Rows are points. Each copy is the shape, with its points in the same order, stretched, turned, moved and blurred by noise. Is it also mirrored, or only turned?
In the rows, 128 means zero.

Shape (8 x 2):
[[102 158]
 [157 153]
 [109 115]
 [163  99]
 [113 164]
 [ 91 176]
 [ 89 133]
 [130 108]]
Copy 1 (8 x 2):
[[127 165]
 [179 138]
 [112 116]
 [145  87]
 [144 161]
 [129 179]
 [106 144]
 [124 108]]
Copy 1 is: only turned
Copy 2 (8 x 2):
[[ 82 136]
 [137 165]
 [115 113]
 [171 128]
 [ 95 150]
 [ 67 143]
 [ 98 114]
 [137 117]]
Copy 2 is: only turned
Copy 3 (8 x 2):
[[129 112]
 [168 146]
 [113 151]
 [145 188]
 [142 116]
 [132  97]
 [107 125]
 [126 166]]
Copy 3 is: mirrored

Shape (9 x 4):
[[114 106 157 138]
 [131 111  95 180]
 [152 144 152 135]
 [121 142  91 155]
 [123 157 126 139]
 [112 147 147 118]
 [115 133 140 126]
 [142 109 176  97]
 [167  66 109 120]]
Copy 1 (9 x 4):
[[119  99 176 128]
 [140  64 122 159]
 [171 118 177 136]
 [146 106 111 166]
 [145 132 148 164]
 [136 146 165 145]
 [130 127 158 141]
 [136 130 198  88]
 [152  72 137  74]]
Copy 1 is: only turned
Copy 2 (9 x 4):
[[139  95  99 107]
 [ 87 101 101 169]
 [165 117 127 146]
 [ 92 134  98 158]
 [130 146  96 144]
 [144 139  96 112]
 [137 125 110 112]
 [174 108 146  90]
 [102  77 172 123]]
Copy 2 is: mirrored
Copy 3 (9 x 4):
[[123 155 125 112]
 [144 148  87 181]
 [172 135 153 135]
 [136 122 110 194]
 [141 128 144 169]
 [126 125 150 140]
 [126 130 137 138]
 [152 122 145  72]
 [169 105  67  99]]
Copy 3 is: mirrored
Copy 4 (9 x 4):
[[118 112 146 167]
 [160 131 101 181]
 [126 155 134 132]
 [130 135  78 153]
 [104 138  97 132]
 [ 93 115 119 133]
 [110 115 127 137]
 [130 111 163 122]
 [207  94 128 136]]
Copy 4 is: only turned

Shape (13 x 8):
[[141 150 135 146 112 127 118 157]
 [127 104 155 109 164 123 107 129]
 [ 76 116 101 121 144 134 141 120]
 [123 125 156 143  89  97 100 120]
 [149 115 122 140 155 126  80 119]
 [101 113  98  75 115 136 141 129]
 [ 97 147  73  94 105  80 169 148]
 [100 117  68 103 110 101 165 122]
 [ 95 122  91 108 127 146 157 126]
 [117 109  82 119 121 149 167 127]
 [152 119 147 126 114 111  82 125]
 [131 151 114 112 166 164 119  85]
 [161 113 177 139 130  99 112 113]]
Copy 1 (13 x 8):
[[139 154 143 136 138 124 102 150]
 [134 129 161 133 198 127 153 110]
 [ 71  95 140 160 155 105 129 119]
 [158 150 146 124 148  86  93  93]
 [144 120 141 145 198 150 103 118]
 [ 79  71 129 108 136  97 138 131]
 [ 63 112  74 118  94  85 121 124]
 [ 73  76  86 135 109  94 125 113]
 [ 75  82 134 142 127 111 135 133]
 [ 99  74 125 158 111 121 139 142]
 [166 133 142 114 180 114 105 109]
 [ 90  99 159 121 165 182 122 106]
 [182 152 154 126 167 125 134  84]]
Copy 1 is: only turned
Copy 2 (13 x 8):
[[126 145 130 155 120 134 138 133]
 [105 131 171 100 167 120 147 114]
 [ 98 108  94  88 139 104 128  97]
 [123 143 169 123  85 104 143 128]
 [132 151 155 120 168  99 113 141]
 [106  86 102  76 120 152 130 124]
 [129  91  62  97  97 131 183 136]
 [141  76  76  86 105 114 153 122]
 [116  94  86  93 128 135 127 104]
 [143  84  89 110 127 131 123 103]
 [129 142 177 124 125 121 129 151]
 [130 174 108  81 171 136 108 104]
 [153 154 200 122 128 109 166 116]]
Copy 2 is: only turned
